Rows are points. The window is the flat piece filled in between its corners: a triangle in 3 columns, a solid with four corners in 4, and so on. A path goes straight from each point to the next, and from the last back to the first. After which points does the path pass through the window?

Window, 4 rows:
[[ 0.54 -0.58 -0.53  0.45]
 [ 0.43  0.08  0.38 -0.06]
 [ 0.23  0.97  0.15  0.57]
 [-0.29  0.12  0.83 -0.04]]
Path:
(1): [ 0.36 -0.49  0.30  0.15]
(2): [ 0.08 -0.02  0.80  0.40]
(3): [-0.26  0.43  0.51 -0.11]
(4): [-0.17  0.39  0.57 -0.10]
(5): [0.14 0.27 0.89 0.25]
(6): [ 0.87 -0.67  0.19  0.45]
(7): [ 0.26 -0.26 -0.66  0.32]
(8): [ 0.19  0.15 -0.07 -0.20]
Through the window after points: 2, 6

Window:
[[ 0.41 -0.07  1.34 -0.24 -0.28  0.08 -0.14  0.08]
 [-0.93  0.17 -0.24  0.11  0.04  0.30 -0.60 -0.16]
 [ 0.21  0.32  0.52 -0.75  0.15 -0.09 -1.16 -0.93]
 [-0.15 -0.45 -0.32  0.19  0.35  0.30  0.52  0.14]
 [-0.01 -0.13 -0.78 -0.30 -0.15 -0.24  0.23  0.66]
 [-0.27 -0.60 -0.22  0.48 -0.20 -0.37  0.19  0.02]
 [ 0.22 -1.42  1.10 -0.51 -0.15  0.69 -0.85 -0.36]
 [ 0.19  0.26 -0.16  0.63 -0.27  0.32 -0.16  0.13]]
Path:
(1): [-0.21  0.14  0.06  0.17 -0.39  0.35 -0.28 -0.22]
(2): [-0.12 -0.47  0.58 -0.25 -0.37  0.70 -0.42 -0.52]
(3): [ 0.05 -1.16  0.79  0.13  0.41 -0.04 -0.77  0.09]
(4): [-0.52  0.12 -0.14  0.18  0.36  0.19 -0.66 -0.02]
(5): [-0.75 -0.14 -0.06 -0.14 -0.52  0.23 -0.16 -0.35]
(6): [-0.15 -0.37 -0.20 -0.25 -0.77  0.30  0.26 -0.11]
(7): [-0.18 -0.01  0.10  0.34  0.72 -0.05 -0.27  0.63]
(8): [ 0.34 -0.18  0.73  0.04  0.00  0.24 -0.77  0.19]
(9): [-0.13 -0.05  0.41 -0.46 -0.54  0.05 -0.43 -0.72]
(10): [-0.33 -0.18 -0.03 -0.13 -0.30  0.23 -0.25 -0.26]
(11): [-0.27 -0.52  0.20  0.47  0.46 -0.04 -0.52  0.45]
(12): [-0.27 -0.17  0.09  0.19  0.67 -0.07 -0.52  0.51]
Through the window after points: 4, 10, 12

Window (11 x 11):
[[-0.49  0.02  0.26 -0.28  0.92  0.05  0.49 -0.04 -0.54 -0.28  0.93]
 [-0.33  0.26 -0.22  0.45  0.29 -0.28 -0.01 -0.08 -0.74 -0.37  1.57]
 [-0.08  0.23  0.83  0.47  0.56 -0.47  0.49 -0.50  0.35 -0.33 -0.16]
 [ 0.00 -0.15 -0.05 -0.83 -0.18  0.23 -0.46 -0.32  0.75 -0.16  0.22]
 [ 0.11 -0.34 -0.35 -0.45 -0.04  0.00 -0.07 -0.17  0.58  0.83 -0.03]
 [-0.62  0.21 -1.52 -0.48  0.15 -0.31  0.10  0.93 -0.43 -0.65  0.33]
 [-0.54 -0.19 -0.05 -0.60  0.04 -0.51 -0.55 -0.06 -0.36  0.11  0.34]
 [-0.40  0.17  0.19 -0.50 -0.52  0.57 -0.15  0.16  0.21  0.37 -0.25]
 [-0.45  0.34  0.38 -0.51  0.08 -0.15 -0.13  0.65  1.58  0.51 -0.50]
 [ 0.17 -0.39  0.69  0.07  0.38  0.12 -0.32  0.56  1.03  0.13 -0.61]
 [ 0.23  0.74  0.07 -0.14  0.76 -0.20 -0.11 -0.21 -0.84 -0.20  0.84]]
Path:
(1): [ 0.16 -0.11  0.68 -0.43  0.22 -0.64  0.77  0.41 -0.21 -0.22  0.81]
(2): [ 0.16  0.17  0.41 -0.44 -0.64 -0.59  0.27  0.74  0.62  0.53  0.06]
(3): [-0.50  0.04 -0.31 -0.22  0.55  0.35 -0.61 -0.40  0.57 -0.09 -0.07]
(4): [-0.36  0.18 -0.21 -0.40  0.23  0.10 -0.53 -0.19  0.49 -0.08  0.16]
(5): [ 0.09 -0.09  0.24 -0.46 -0.22 -0.24 -0.07  0.20  0.32  0.24  0.11]
(6): [-0.17  0.04  0.04 -0.30  0.04 -0.24  0.39  0.20  0.05  0.09  0.65]
(7): [-0.60  0.18 -0.51 -0.34  0.68  0.19 -0.68 -0.51 -0.37 -0.28 -0.01]
(8): [-0.51  0.08 -0.04 -0.01  0.49  0.47 -0.46 -0.24  0.43  0.32 -0.25]
(9): [-0.14 -0.09  0.16 -0.49 -0.08 -0.48  0.39  0.40  0.37 -0.38  0.49]
(10): [ 0.32 -0.33 -0.23 -0.18 -0.10 -0.40  0.81  0.71 -0.01 -0.13  0.17]
(11): [-1.10  0.55 -0.25 -0.36  0.86  0.23 -0.67 -0.40 -0.17 -0.19  0.54]
(12): [-0.39  0.04 -0.45 -0.09  0.60  0.29 -0.40 -0.49  0.03  0.03  0.08]
(13): [ 0.13  0.06  0.03 -0.82 -0.24 -0.29 -0.08  0.58  0.32  0.29  0.43]
(14): [ 0.05  0.04  0.42 -0.23 -0.03 -0.42  0.34  0.10  0.20  0.23  0.35]
(15): [-0.45  0.21  0.42 -0.15  0.68  0.44 -0.58 -0.27  0.56  0.04  0.16]
(16): [-0.54  0.23 -0.78  0.41  0.56  0.07 -0.89 -0.27  0.13 -0.08  0.27]
Through the window after points: 10

Window (14 x 14):
[[ 0.37 -0.19 -0.55  0.19  0.48  0.21  0.08  0.89  0.47  0.50  0.79 -0.04
   0.23 -0.81]
 [ 0.02  0.70  0.44 -0.89 -0.06  0.12 -0.28  0.02 -0.13 -0.52  0.73 -0.54
  -0.54  0.22]
 [-0.45 -0.35  0.23 -0.95  0.18  0.26 -0.03 -0.41  0.78  0.41  0.17  0.69
  -0.12 -0.32]
 [-0.05  0.04  0.25  0.31 -0.69 -0.74  0.05  0.43 -0.18  0.45 -0.65  0.35
  -0.58 -0.65]
 [ 0.07 -0.55 -0.46  0.17 -0.48 -1.34 -0.12 -0.23 -0.46 -0.03  0.16  0.58
   0.43 -0.10]
 [-0.78 -0.40 -0.67 -0.08 -0.18 -0.46 -0.36  0.81  0.49  0.60 -0.33 -0.18
   0.46 -0.31]
 [ 0.39  0.16 -0.25  0.39 -0.47 -0.46 -0.95  0.25 -0.14  0.64 -0.71  0.06
   0.35 -0.41]
 [-0.58  0.22 -0.05  1.09 -0.13  0.56  0.22  0.45  0.13 -0.59  0.12  1.11
   0.02 -0.03]
 [ 0.00 -1.01 -0.66 -0.78 -0.34  1.04 -0.49 -0.45 -0.10  0.78  0.33  0.09
  -0.09 -0.54]
 [ 0.85 -0.04 -0.03  0.30 -0.60  0.36  0.58 -0.81 -0.50 -0.63  0.11 -1.20
  -0.49  0.04]
 [ 0.09 -0.48 -0.68 -0.31 -0.06  0.57 -0.16 -0.46 -1.02  0.68 -0.43  0.40
   0.46  0.09]
 [-0.43 -0.78  0.14 -0.72  0.55  0.17 -0.56 -0.56 -0.52 -0.02  0.15 -0.05
  -0.34  0.07]
 [ 0.27 -0.07  0.61  0.09 -0.23 -0.01 -0.29  0.53 -0.28 -0.02  0.00  0.18
  -0.11  0.53]
 [ 0.05  0.38  0.44  0.66  0.34 -0.06 -0.28  0.39 -0.42  0.56  1.17 -0.23
   0.07  0.42]]
Path:
(1): [-0.18 -0.38  0.17  0.23 -0.27 -0.28  0.16  0.24 -0.42 -0.09  0.46 -0.20
  0.75 -0.46]
(2): [ 0.17 -0.17 -0.19 -0.11 -0.01 -0.14 -0.32 -0.04 -0.04  0.26  0.08  0.34
 -0.32  0.16]
(3): [ 0.25  0.01 -0.48 -0.15 -0.04 -0.15 -0.51 -0.16 -0.06  0.05  0.24  0.30
 -0.56  0.22]
(4): [-0.05 -0.12  0.31 -0.32 -0.21  0.38  0.09  0.29 -0.13  0.21  0.41 -0.57
  0.43 -0.61]
(5): [ 0.00 -0.16 -0.09  0.01 -0.43 -0.03 -0.25  0.01 -0.28 -0.16  0.31  0.12
  0.60 -0.84]
(6): [ 0.02 -0.33 -0.40 -0.07 -0.04 -0.13 -0.08  0.05 -0.24  0.47 -0.14  0.07
 -0.11  0.27]
(7): [-0.03 -0.46 -0.22  0.49 -0.02 -0.39 -0.27 -0.13  0.27  0.29  0.41  0.74
 -0.83  0.54]
(8): [-0.13  0.27  0.38 -0.44 -0.48  0.08  0.09  0.38 -0.25 -0.05 -0.34 -0.43
  0.47 -1.12]
Through the window after points: 1, 3, 5

Window, 14 rows:
[[ 0.43 -0.22 -0.35  0.32 -0.72  0.09  0.12 -0.49 -0.13 -0.13  0.24  0.17
   0.76  0.00]
 [ 0.41 -0.50  0.24  1.06  0.38  0.23 -0.54 -0.13 -0.51 -0.15  1.16 -0.06
   0.38 -0.34]
 [-0.95  0.42  0.28  0.00  0.12 -0.11  0.38  0.01  0.30 -0.80  1.05  0.25
  -0.14 -0.25]
 [ 0.20 -0.51 -0.01  0.67 -0.60 -1.06 -0.24  1.20 -0.03 -0.02  0.26  0.58
   0.75 -0.61]
 [ 0.44  0.04 -0.27 -0.26 -0.06 -0.51  0.66  0.32  0.31  0.18  0.57 -0.24
   0.64 -1.16]
 [-0.15 -0.57 -0.50  0.11  0.25 -0.62 -0.59  0.29  0.31  0.01  0.56 -0.30
   0.07  0.29]
 [ 0.45 -0.57 -0.41  0.57 -0.77  0.18 -0.10  0.65  0.28 -0.36 -0.45 -0.41
  -0.16 -0.69]
 [ 0.97 -0.23  0.77 -0.91 -0.21 -0.13  0.42  0.90 -0.14  0.07  0.59  0.08
   0.08  0.32]
 [ 0.77  0.15 -0.05 -0.42  0.11 -0.73  0.15 -0.32 -0.94  0.10 -0.28 -0.60
   0.08 -1.04]
 [-0.25 -0.25 -0.14  0.24  0.26 -0.49 -0.93 -0.60  0.16 -0.28  0.88  0.78
  -0.02 -0.51]
 [ 0.09 -0.46  0.45  0.48 -0.70  0.05  0.35 -0.57  1.29  0.05 -0.17 -0.24
   0.33 -0.51]
 [ 0.15 -0.96  0.45  0.06 -0.43  0.62  0.28  0.00  0.24 -0.50  0.05 -0.06
   1.05 -0.13]
 [ 0.10  0.68  0.22 -0.35  0.29  0.75 -0.05  0.36 -1.13  0.25  0.48 -0.62
  -0.02 -0.58]
 [-0.12 -0.32  0.16 -0.43  0.92 -0.14  0.41 -0.19  0.15 -0.33 -0.61  0.72
  -0.24  0.26]]
Path:
(1): [ 0.02 -0.50  0.07  0.12  0.07 -0.09  0.05  0.16 -0.37  0.14  0.82  0.18
  0.00 -0.43]
(2): [ 0.25  0.08 -0.03  0.22  0.05 -0.15 -0.26  0.09 -0.05 -0.42  0.33 -0.07
  0.41 -0.44]
(3): [ 0.79  0.35 -0.11  0.05  0.17 -0.48 -0.78  0.33  0.35 -0.04  0.59 -0.58
  0.66 -0.07]
(4): [-0.21 -0.47 -0.07  0.07 -0.01 -0.29  0.34  0.04 -0.24 -0.04  0.27  0.40
 -0.21 -0.51]
(5): [-0.13 -0.71 -0.19  0.13 -0.10  0.12  0.06 -0.03  0.09  0.15  0.64  0.33
  0.01 -0.08]
(6): [ 0.28 -0.11  0.17  0.37 -0.01 -0.15 -0.18  0.10  0.09 -0.33  0.29 -0.05
  0.50 -0.33]
(7): [ 0.70  0.67  0.51  0.22  0.43  0.04 -0.07 -0.31  0.32 -0.98 -0.07 -0.11
  0.21 -0.09]
(8): [-0.26 -0.68 -0.09  0.07 -0.07 -0.18 -0.03  0.12 -0.15  0.09  0.61  0.19
  0.23 -0.40]
(9): [-0.41 -0.90  0.07  0.30 -0.62 -0.10  0.36  0.10  0.18  0.15  0.55 -0.04
 -0.18 -0.54]
(10): [ 0.52  0.42 -0.20  0.08  0.41 -0.31 -0.75  0.00  0.00 -0.56  0.28  0.36
  0.45 -0.45]
(11): [ 0.53 -0.01  0.06  0.16  0.12  0.04 -0.20  0.17  0.57 -0.35 -0.43 -0.41
  0.45  0.13]
(12): [-0.23 -0.75  0.15  0.03 -0.68 -0.23  0.51 -0.43 -0.15  0.21  0.94  0.47
  0.15 -0.69]
Through the window after points: 7, 9, 11

Window, 14 rows:
[[ 0.96  0.52  0.50 -0.33 -0.40  0.30 -0.36  0.09  0.05 -0.11 -0.49 -0.50
   0.63 -0.55]
 [-0.01 -0.07 -0.73 -0.04 -0.45  0.02  1.01 -0.47  0.05  0.07  0.22  0.36
  -0.29 -0.04]
 [ 0.13  0.34 -1.47 -0.83 -0.20 -0.16  0.22 -0.58  0.30 -0.16  0.40  0.39
  -0.30  0.28]
 [ 0.48 -0.71 -0.13 -0.47 -0.59  0.23 -0.13  0.26  0.12 -0.45 -0.06 -0.58
   0.38 -0.09]
 [ 0.01 -0.05 -0.07  0.76  0.34 -0.23 -1.05  0.06  0.33  0.05  0.71 -0.07
   0.74 -0.10]
 [ 0.11 -0.25 -0.53 -0.89 -0.60 -0.34  0.38 -1.01 -0.12 -0.10  0.11  0.67
   0.29  0.16]
 [ 0.96 -0.26  0.33 -0.28  0.53  0.48 -0.10 -0.09  0.39 -0.27 -0.47 -0.24
   0.67  0.01]
 [ 0.27  0.18 -0.26 -0.62 -0.57 -0.36  0.78 -0.39 -0.15 -0.93  0.19  0.30
  -0.41  0.67]
 [ 0.84 -0.01 -0.22  0.22  0.49  0.30 -0.57 -0.14 -0.40  0.09  1.16 -0.17
   0.75 -0.38]
 [ 0.01 -0.12 -0.94 -0.29  0.08 -0.34  0.11 -0.57 -0.47 -0.60 -0.07  0.35
  -0.19 -0.36]
 [ 0.09 -0.11 -0.34 -0.84 -0.49  0.36  0.19 -0.18 -0.19 -0.24 -0.05  0.87
  -0.64  0.22]
 [-0.69  0.13 -0.63 -0.90 -0.36  0.32  0.62 -1.05 -0.14 -0.50  0.26  0.11
  -0.41  0.25]
 [ 0.88  0.02 -0.14  0.26 -0.47  0.76 -0.39 -0.08 -0.16 -0.50 -0.44 -0.14
   0.84  0.28]
 [ 0.29  0.06 -0.39  0.41  0.25  0.24 -0.50  0.06  0.47 -0.64  1.05  0.45
   1.03 -0.74]]
Path:
(1): [ 0.66 -0.33 -0.65 -0.18 -0.60  0.24 -0.32 -0.73  0.76 -0.35 -0.18 -0.03
 -0.09 -0.36]
(2): [-0.26  0.34  0.13 -0.54  0.20 -0.05  0.44  0.20 -0.65 -0.35  0.07  0.21
  0.56  0.49]
(3): [-0.07  0.01 -0.38 -0.51  0.01  0.13  0.24 -0.05 -0.23 -0.26  0.11  0.28
  0.38  0.29]
(4): [ 0.41  0.11 -0.71 -0.10 -0.91 -0.06 -0.02 -0.93  0.29 -0.37  0.56  0.03
 -0.55 -0.54]
(5): [ 0.71 -0.21 -0.33 -0.38 -0.33  0.23  0.07 -0.59  0.03 -0.28  0.04  0.15
  0.04  0.05]
(6): [ 0.17  0.08 -0.48 -0.34 -0.20  0.17  0.14 -0.04 -0.16 -0.28  0.15  0.06
  0.49 -0.07]
(7): [-0.12 -0.21 -0.64 -0.52  0.24 -0.02  0.25  0.12 -0.28 -0.25  0.22  0.25
  0.23 -0.09]
(8): [ 0.54 -0.12 -0.31 -0.16 -0.61  0.13 -0.13 -0.51  0.17 -0.54  0.08  0.00
  0.07 -0.14]
Through the window after points: 7

Window:
[[ 0.72 -0.25 -0.31  0.02 -0.19 -0.17  0.35 -0.28  0.00 -0.57 -0.91  0.26
   0.89  0.19]
 [-0.51  0.21  1.33 -0.08 -0.05 -0.33 -0.69  0.49  0.48 -0.07  0.10 -0.20
  -0.87  0.31]
 [ 0.62  0.32  0.07  0.59  0.14 -0.77  0.08 -0.38 -0.55 -0.41  0.61  0.08
  -0.47 -0.41]
 [ 0.44 -0.48 -0.22  0.34  0.16 -0.27 -0.32 -0.19  0.12  0.46  0.30  0.67
  -0.42 -0.76]
 [-0.90 -0.29  0.33 -0.04 -0.23  0.36 -0.79 -0.37 -0.53 -0.58  0.76  0.55
  -0.11  0.05]
 [-0.02  0.58  0.14 -0.32 -0.58 -0.07 -0.03 -0.12  0.17 -0.10  0.32  1.17
  -0.23 -0.51]
 [-0.14  0.30  0.04 -0.68  0.08  0.31 -0.08 -0.60  0.22 -0.47 -0.36 -0.62
   0.31  0.69]
 [ 0.25  0.35  0.69  0.07 -0.38 -0.92 -0.32 -0.51  0.48  0.49  0.08  0.18
  -0.05 -0.55]
 [-0.10  0.21 -0.73  0.31 -0.86 -0.53 -0.04  0.07 -0.09  0.23  0.60 -0.40
   0.32  0.65]
 [-0.59 -0.36  0.55 -0.41 -0.17 -0.86 -0.05  0.29 -0.41  0.32 -0.67  0.55
  -0.01 -0.02]
 [-0.83 -0.37  0.54  0.38 -0.16 -0.14  0.92 -0.14 -0.29 -0.54 -0.46  0.25
   0.12  0.38]
 [-0.54  0.36  0.42  0.46  0.15 -0.17  0.15  0.36  0.04  0.15  0.06  0.10
   0.32  0.67]
 [ 0.69  0.40  0.06  0.14 -0.37 -0.11  0.59  0.48 -0.50 -0.24  0.14 -0.22
   0.34 -0.61]
 [ 0.44  0.11 -0.13 -0.29 -0.13 -0.91  0.08 -0.02  0.14 -0.37  0.52 -0.03
   0.28 -0.56]]
Path:
(1): [ 0.61 -0.42  0.40 -0.50 -0.55 -0.72  0.20  0.48 -0.68 -0.31  0.22  0.09
 -0.09  0.75]
(2): [-0.41  0.47  0.14  0.35  0.02 -0.29 -0.17 -0.48  0.43  0.05 -0.06  0.19
  0.04 -0.94]
(3): [-0.89  0.41  0.27  0.79  0.32  0.30 -0.19 -0.29 -0.58 -0.65 -0.29  0.07
  0.13 -0.37]
(4): [ 0.49 -0.33  0.11 -0.23 -0.45 -0.68  0.57  0.02  0.22 -0.03 -0.11  0.25
  0.29  0.45]
(5): [ 0.32 -0.13  0.37 -1.04 -0.72 -0.56 -0.09  0.03 -0.10 -0.05  0.61  0.14
  0.29  0.26]
(6): [-0.07  0.19 -0.17  0.88  0.35 -0.52  0.33 -0.22  0.14 -0.46 -0.36  0.05
  0.10 -0.60]
(7): [-0.28  0.86  0.02  0.54 -0.48 -1.04 -0.63  0.06  0.20  0.25  0.08  0.00
  0.05 -1.01]
(8): [ 0.42 -0.45  0.20 -0.44 -0.02  0.11  0.27 -0.02 -0.16 -0.31  0.27  0.15
  0.02  0.73]
Through the window after points: 3, 5

Window (14 x 14):
[[ 0.34 -0.02 -0.67  0.75 -0.25 -0.03  0.69  0.67  0.32  0.02  0.07  0.30
  -0.24  0.05]
 [-0.38  0.45  0.62 -0.56  0.09 -0.72 -0.36  0.33  0.27 -0.41  0.19  0.14
   0.25  0.03]
 [-0.22  0.05  0.17  0.07  0.22  0.53  0.25  0.04  0.50 -0.53 -0.34 -0.07
  -0.38  0.11]
 [ 0.75 -1.11  0.53  0.20  0.42  0.21 -0.60  0.50 -0.72  0.47 -0.55  1.25
   1.26  0.24]
 [-0.67 -0.02  0.61  0.15  0.01 -0.54  0.24 -0.03 -0.40 -0.17 -0.14  0.04
  -0.44  0.67]
 [ 0.79 -0.55  0.29  0.22  0.89 -0.19 -0.59  0.01 -0.97  0.69 -0.78  0.41
   1.26 -0.43]
 [-0.49  0.09  0.09  1.02 -0.38 -0.05  0.11 -0.16  0.51 -0.51  0.11  0.25
  -0.03 -0.14]
 [-0.27 -0.44  0.39 -0.68 -0.48 -0.26 -0.20 -0.72 -0.38 -0.48  0.35 -0.33
  -0.06  0.31]
 [-0.16 -0.42  0.59 -0.13  0.71 -0.64 -1.11  0.29 -0.36 -0.52  0.43 -0.26
   0.04  0.37]
 [-0.93 -0.08 -0.39  0.47 -0.07  0.41  0.36  0.55  0.29  0.30  0.23  0.16
  -0.07 -0.20]
 [-0.32  0.09  0.28 -0.44 -0.20 -0.46 -1.03 -0.54  0.02 -0.11 -0.02  0.28
  -0.76  0.37]
 [-0.36  0.60  0.10 -0.14  0.51 -0.30 -0.56 -0.34  0.20 -0.30  0.56  0.08
   0.24  0.93]
 [-0.02  0.33  0.07  0.78 -0.31  0.82  0.88  0.19 -0.12 -0.04  0.49  0.58
  -0.61 -0.54]
 [ 0.94 -0.81  0.75  0.87  0.14  0.27 -0.12  0.60  0.00  1.36 -0.27  0.37
   0.79  0.10]]
Path:
(1): [ 0.20  0.26  0.55  0.84 -0.08  0.43 -1.08  0.49  0.10  0.34 -0.44 -0.41
  0.71  0.07]
(2): [ 0.34 -1.02  0.01 -0.40  0.46 -0.45  0.72 -0.17 -0.33  0.42  0.34  1.07
 -0.01 -0.13]
(3): [-0.21 -0.52  0.03  0.24  0.13 -0.39  0.41  0.10  0.06  0.01  0.16  0.50
 -0.15  0.52]
(4): [-0.12  0.63  0.29  0.37 -0.19  0.41 -0.18  0.34 -0.06 -0.22 -0.38 -0.39
 -0.17 -0.22]
(5): [-0.35  0.41  0.03  0.34 -1.14  0.29  0.17  0.61 -0.41  0.19 -0.40  0.46
  0.28  0.11]
(6): [-0.06 -0.15  0.08  0.20  0.80 -0.21 -0.02 -0.15  0.36 -0.22  0.56  0.11
 -0.35  0.15]
(7): [ 0.08 -0.40  0.16  0.15  0.01 -0.20  0.10 -0.06  0.16  0.01  0.02  0.44
 -0.20 -0.09]
(8): [-0.29  0.27  0.30  0.37 -0.02  0.38 -0.19  0.37 -0.51 -0.29  0.39  0.00
  0.25  0.22]
(9): [ 0.00 -0.06  0.21  0.02 -0.18  0.12 -0.12  0.01 -0.51  0.02 -0.05 -0.02
  0.34  0.35]
(10): [-0.39 -0.65  0.46  0.18  0.88 -0.40 -0.23  0.36  0.82  0.14  0.51  0.75
 -0.74 -0.31]
(11): [-0.29 -0.67 -0.14  0.23  0.70 -0.20  0.11 -0.25  0.09 -0.13  0.16  0.90
 -0.28 -0.14]
(12): [ 0.42  0.37  0.84  0.17 -0.26  0.01 -0.82  0.82 -0.41  0.19 -0.37 -0.21
  0.81  0.50]
(13): [ 0.15  0.66 -0.01 -0.10 -0.91  0.40 -0.23  0.28  0.01 -0.21  0.02 -0.12
 -0.01  0.23]
(14): [-0.55 -0.82  0.47  0.37  0.88 -0.61  0.12  0.01  0.21 -0.06  0.21  0.46
 -0.09  0.19]
(15): [-0.46 -0.26  0.17 -0.10  0.35 -0.32  0.03 -0.02  0.01 -0.02  0.15  0.47
 -0.19  0.02]
(16): [-0.09  0.10  0.27  0.24 -0.05 -0.02 -0.27  0.12 -0.16 -0.45  0.09 -0.03
  0.03  0.25]
Through the window after points: 3, 5, 7
